Rows are points. Before rounding, the points of a table are all equally far from one centre. They may lie mostly on one side of it. Write the centre, to within rounding.

Points (6 x 2)
[[ 0.31  0.27]
 [ 0.45 -0.47]
 [ 0.53  0.04]
 [-0.23  0.20]
 [-0.38 -0.12]
 [ 0.57 -0.08]]
Centre: [ 0.10 -0.15]

Points (12 x 9)
[[ 0.06  0.13 -0.22 -0.19  0.15 -0.44  0.49 -0.30 -0.03]
 [-0.01  0.08  0.41 -0.12  0.73  0.37  0.42  0.27 -0.39]
 [-0.08  0.69 -0.14 -0.09  0.49  0.19  0.34  0.36 -0.25]
 [-0.22 -0.13  0.21  0.13  0.52  0.50 -0.23 -0.16 -0.67]
 [-0.27  0.14  0.55 -0.36  0.54  0.55 -0.13 -0.39 -0.07]
 [ 0.22  0.43  0.21  0.00 -0.02 -0.31 -0.21 -0.36 -0.12]
 [-0.33  0.07  0.26 -0.02  0.35  0.11  0.55  0.43 -0.03]
 [ 0.02  0.51 -0.41  0.45 -0.01  0.59  0.14 -0.41 -0.35]
 [ 0.23  0.22 -0.36 -0.38  0.21  0.09 -0.08 -0.01 -0.52]
 [ 0.19 -0.04  0.02 -0.53  0.38  0.41 -0.30 -0.08 -0.04]
 [ 0.28 -0.18 -0.10  0.39  0.25  0.36 -0.39 -0.26 -0.22]
 [-0.12  0.50  0.46  0.14  0.82  0.15  0.53 -0.45 -0.27]]
Centre: [-0.05  0.19  0.05  0.05  0.28  0.26  0.20 -0.24 -0.13]

Points (23 x 18)
[[-0.36  0.50  0.23  0.17  0.57  0.43  0.01  0.33 -0.36  0.12 -0.59  0.51
  -0.34  0.32 -0.20 -0.08 -0.41  0.00]
 [-0.04 -0.01 -0.20  0.75 -0.04  0.17 -0.57 -0.16 -0.13 -0.06 -0.50  0.30
  -0.44 -0.45  0.07  0.38 -0.13 -0.08]
 [ 0.25  0.52  0.12  0.55  0.33  0.27  0.03  0.00 -0.34  0.27 -0.22  0.23
   0.20 -0.10 -0.20  0.11 -0.78 -0.32]
 [-0.11  0.58  0.07  0.40 -0.01  0.04 -0.44  0.44 -0.05 -0.12 -0.47  0.36
  -0.30  0.55 -0.16 -0.04 -0.11  0.48]
 [-0.02  0.14  0.29  0.72 -0.13  0.39  0.04 -0.29  0.05  0.14 -0.43  0.37
  -0.08  0.06 -0.05 -0.47 -0.50 -0.39]
 [-0.03  0.38  0.27  0.97  0.05  0.19 -0.33  0.26 -0.04  0.05 -0.34  0.57
  -0.47  0.24  0.08 -0.15 -0.49  0.40]
 [-0.08  0.13  0.38  0.24  0.31 -0.09 -0.16  0.07 -0.04  0.22 -0.41  0.39
   0.01  0.63 -0.02  0.34 -0.54  0.11]
 [-0.33  0.51 -0.20  0.33 -0.15  0.12 -0.57  0.22  0.46  0.00 -0.52  0.30
   0.08 -0.06  0.32  0.05 -0.15 -0.14]
 [-0.31  0.25 -0.30  0.24  0.54  0.44 -0.02 -0.12 -0.12  0.24 -0.53  0.19
  -0.55  0.03  0.02 -0.01 -0.16  0.38]
 [-0.11  0.32  0.54  0.44  0.73  0.17 -0.35  0.25 -0.08  0.17 -0.48  0.67
  -0.17  0.37 -0.17 -0.20 -0.20  0.26]
 [ 0.04 -0.01  0.23  0.15  0.17  0.36 -0.28  0.43  0.58  0.20 -0.56  0.23
  -0.26 -0.39 -0.36  0.33  0.14  0.02]
 [-0.21  0.53  0.13  0.48  0.38 -0.10 -0.14  0.39 -0.05  0.42 -0.58  0.30
   0.15  0.44  0.27 -0.05  0.15  0.09]
 [-0.44  0.35  0.43  0.24  0.48  0.20 -0.53  0.09 -0.02 -0.04 -0.33  0.39
  -0.17 -0.08 -0.07 -0.57  0.09  0.24]
 [-0.52  0.36  0.58  0.19  0.29  0.16 -0.04  0.01  0.02 -0.14 -0.62  0.24
  -0.15  0.26 -0.11 -0.17 -0.03  0.10]
 [ 0.02  0.33  0.07  0.13  0.63 -0.02 -0.39  0.35  0.21  0.37  0.14  0.25
   0.18  0.33 -0.20 -0.06 -0.42  0.18]
 [-0.16  0.19  0.43  0.32  0.26 -0.39 -0.35  0.09  0.17  0.21 -0.46  0.03
   0.05 -0.17 -0.75  0.10 -0.23 -0.15]
 [-0.18  0.44  0.30  0.23  0.17  0.01 -0.19  0.21  0.17  0.10 -0.56  0.73
   0.27  0.33 -0.19 -0.17  0.18  0.24]
 [-0.38 -0.01  0.45  0.37  0.31  0.18 -0.38  0.32  0.04  0.49 -0.13  0.21
   0.06  0.11 -0.63 -0.19 -0.43  0.18]
 [-0.07  0.22 -0.82  0.52  0.40  0.01 -0.44  0.21 -0.13  0.03 -0.41  0.48
  -0.39 -0.21 -0.34  0.15 -0.54  0.10]
 [ 0.25  0.22  0.32  0.20  0.32  0.24  0.43  0.43 -0.31  0.02 -0.83  0.69
   0.03 -0.05  0.01 -0.20  0.11  0.08]
 [-0.05  0.30  0.24  0.37  0.86 -0.09  0.07  0.53 -0.14  0.64 -0.32  0.45
  -0.22 -0.17 -0.03  0.24 -0.31 -0.02]
 [-0.04  0.02  0.13  0.57  0.46  0.34 -0.27  0.26  0.25  0.27 -0.67  0.59
   0.16  0.43  0.25  0.31 -0.31 -0.05]
 [-0.20  0.36 -0.07  0.53  0.47  0.38  0.11  0.41  0.26  0.06 -0.64  1.00
  -0.22 -0.04  0.12 -0.12 -0.34  0.14]]
Centre: [ 0.07  0.08 -0.01  0.35  0.20  0.04 -0.18  0.30 -0.05  0.06 -0.42  0.29
 -0.13 -0.11 -0.09 -0.14 -0.25 -0.03]

Points (28 x 24)
[[ 0.01  0.22 -0.60  0.41  0.37  0.42  0.36  0.13  0.67 -0.53  0.32  0.05
   0.27 -0.05 -0.14  0.15  0.28  0.04 -0.42 -0.12  0.29 -0.27  0.25 -0.15]
 [ 0.16 -0.09 -0.05  0.10  0.57  0.70  0.22  0.07  0.30 -0.09  0.41 -0.06
   0.11 -0.17 -0.55  0.13  0.16 -0.26  0.05 -0.15 -0.13 -0.02 -0.50 -0.66]
 [-0.15 -0.21 -0.33  0.35  0.29  0.01  0.52  0.17  0.40  0.04  0.45 -0.20
   0.25  0.12 -0.61  0.37 -0.20  0.31 -0.82 -0.21 -0.20 -0.22 -0.08 -0.44]
 [-0.52 -0.21 -0.80  0.32  0.38  0.13  0.32  0.27  0.51 -0.52  0.16 -0.14
   0.40 -0.11 -0.14  0.33 -0.17  0.18 -0.35 -0.12  0.25  0.10 -0.24 -0.18]
 [ 0.05 -0.10 -0.33  0.19  0.44  0.01  0.42 -0.14  0.57 -0.61  0.25 -0.18
  -0.29  0.13 -0.48 -0.04 -0.02  0.18 -0.38 -0.19 -0.02 -0.40  0.33 -0.19]
 [ 0.18  0.59 -0.43  0.18  0.52  0.16  0.83 -0.31  0.45 -0.16  0.44 -0.17
   0.19  0.25 -0.31  0.07  0.13 -0.16 -0.62 -0.21  0.11 -0.09  0.09 -0.13]
 [-0.01 -0.25 -0.48  0.23  0.15  0.31 -0.19 -0.29  0.31 -0.45 -0.25  0.29
   0.29  0.07 -0.35  0.14 -0.15  0.35 -0.53  0.29 -0.25 -0.30 -0.23 -0.11]
 [-0.07 -0.22 -0.40  0.13  0.40  0.54  0.74  0.67  0.13 -0.27  0.15 -0.36
  -0.22  0.04 -0.32  0.10  0.26  0.13 -0.21 -0.31 -0.12  0.25 -0.08 -0.12]
 [ 0.17  0.08 -0.44  0.22  0.20  0.21  0.37 -0.39  0.17 -0.05  0.27 -0.34
   0.46 -0.39 -0.42  0.10 -0.12  0.47 -0.79 -0.28  0.00  0.21  0.23 -0.51]
 [-0.14 -0.14 -0.80  0.32  0.08 -0.06  0.56 -0.40  0.24 -0.07  0.14 -0.27
   0.32 -0.04 -0.19  0.47  0.00  0.70 -0.51 -0.44 -0.32 -0.06  0.06 -0.23]
 [ 0.16  0.09 -0.32  0.23  0.59 -0.10  0.33 -0.20  0.77  0.03  0.01 -0.03
   0.33  0.32  0.01  0.02 -0.04  0.15 -0.63 -0.11 -0.14  0.03  0.32 -0.29]
 [ 0.02 -0.16 -0.11  0.51  0.36 -0.04  0.39 -0.16  0.44 -0.23  0.12  0.05
   0.51 -0.19 -0.27  0.35 -0.46  0.10  0.26 -0.24 -0.17 -0.52 -0.13 -0.46]
 [-0.38 -0.09 -0.52  0.02  0.59  0.16  0.54 -0.10  0.39 -0.27 -0.33  0.05
   0.18  0.56  0.03  0.19  0.29  0.35 -0.48 -0.09 -0.03  0.05 -0.33  0.18]
 [ 0.30 -0.38 -0.14  0.25  0.42  0.31  0.66 -0.18  0.24 -0.12  0.26 -0.30
   0.37  0.22 -0.16  0.45 -0.22  0.43 -0.56 -0.44 -0.08 -0.24 -0.33 -0.23]
 [ 0.02  0.03 -0.76  0.65  0.50  0.43  0.34 -0.27  0.44 -0.35  0.14  0.03
   0.22  0.04 -0.22  0.30  0.21  0.44  0.01 -0.53 -0.55  0.07 -0.27  0.22]
 [ 0.22 -0.01 -0.43 -0.05  0.33  0.22  0.71 -0.01  0.11 -0.41  0.24 -0.35
   0.37  0.32 -0.58  0.57  0.08  0.13 -0.34 -0.42 -0.34 -0.05 -0.26 -0.25]
 [-0.15 -0.02 -0.42  0.28  0.83  0.26  0.76 -0.09  0.04  0.03  0.09  0.36
  -0.41  0.08  0.00 -0.10 -0.32 -0.07 -0.24 -0.65 -0.13 -0.12 -0.17 -0.26]
 [-0.36  0.13  0.02  0.18 -0.11 -0.25  0.22 -0.14  0.57 -0.45  0.30  0.02
  -0.21  0.46 -0.08 -0.06  0.23 -0.06 -0.55 -0.30 -0.15  0.06 -0.24 -0.45]
 [ 0.20 -0.07 -0.65  0.23  0.12  0.11  0.75  0.19  0.37 -0.37  0.31 -0.18
   0.40  0.00 -0.32 -0.18  0.11  0.09 -0.43 -0.73 -0.27  0.00  0.09  0.18]
 [-0.26 -0.10 -0.37  0.42  0.48  0.08  0.96 -0.13  0.54 -0.02 -0.19  0.08
   0.53 -0.03 -0.59 -0.04 -0.14  0.23 -0.54 -0.49 -0.06 -0.01 -0.05 -0.28]
 [-0.07 -0.19 -0.33 -0.24  0.34 -0.02  0.12  0.12  0.35 -0.55  0.24 -0.07
  -0.11  0.39 -0.21  0.23 -0.24  0.31 -0.40 -0.21 -0.53 -0.16 -0.01 -0.24]
 [-0.11  0.04 -0.59  0.12  0.10  0.36  0.56 -0.33  0.00 -0.38  0.08 -0.35
   0.19  0.08 -0.30 -0.08 -0.07  0.67 -0.69 -0.18 -0.57 -0.10 -0.59 -0.11]
 [-0.14 -0.54 -0.47  0.11 -0.09  0.33  0.74 -0.30  0.35 -0.50 -0.04  0.46
  -0.31  0.11 -0.30  0.34  0.17 -0.05 -0.13  0.26 -0.27  0.01 -0.13 -0.08]
 [-0.42  0.00 -0.23  0.32  0.60  0.16  0.80 -0.24  0.49 -0.31  0.32  0.26
   0.35 -0.22 -0.31  0.21 -0.57  0.06 -0.16 -0.25 -0.36 -0.29 -0.34 -0.58]
 [-0.21 -0.47 -0.41  0.41  0.60  0.21  0.95  0.02  0.23 -0.18  0.24 -0.09
   0.48 -0.36 -0.35  0.26 -0.21 -0.25 -0.37 -0.34 -0.13 -0.20  0.10 -0.61]
 [-0.35 -0.25 -0.24  0.51  0.48  0.15  0.47  0.13  0.44 -0.14  0.37  0.21
  -0.15  0.40 -0.15 -0.58 -0.17  0.37 -0.46 -0.13  0.10  0.07 -0.35  0.09]
 [-0.47  0.18 -0.48  0.15  0.68  0.27  0.32 -0.24  0.31 -0.35  0.40 -0.36
   0.13  0.06 -0.12  0.76  0.03  0.30 -0.19 -0.21 -0.18  0.02 -0.33 -0.59]
 [ 0.01 -0.55 -0.84  0.14  0.23 -0.09  0.49 -0.12  0.07 -0.11  0.37  0.40
   0.24  0.34  0.16  0.22 -0.16  0.37 -0.13 -0.28 -0.10  0.03 -0.33 -0.15]]
Centre: [-0.25 -0.03 -0.18  0.32  0.23  0.23  0.40 -0.22 -0.01 -0.13  0.21  0.00
  0.18 -0.05 -0.13  0.03  0.07  0.00 -0.21 -0.07 -0.21  0.06 -0.06 -0.09]
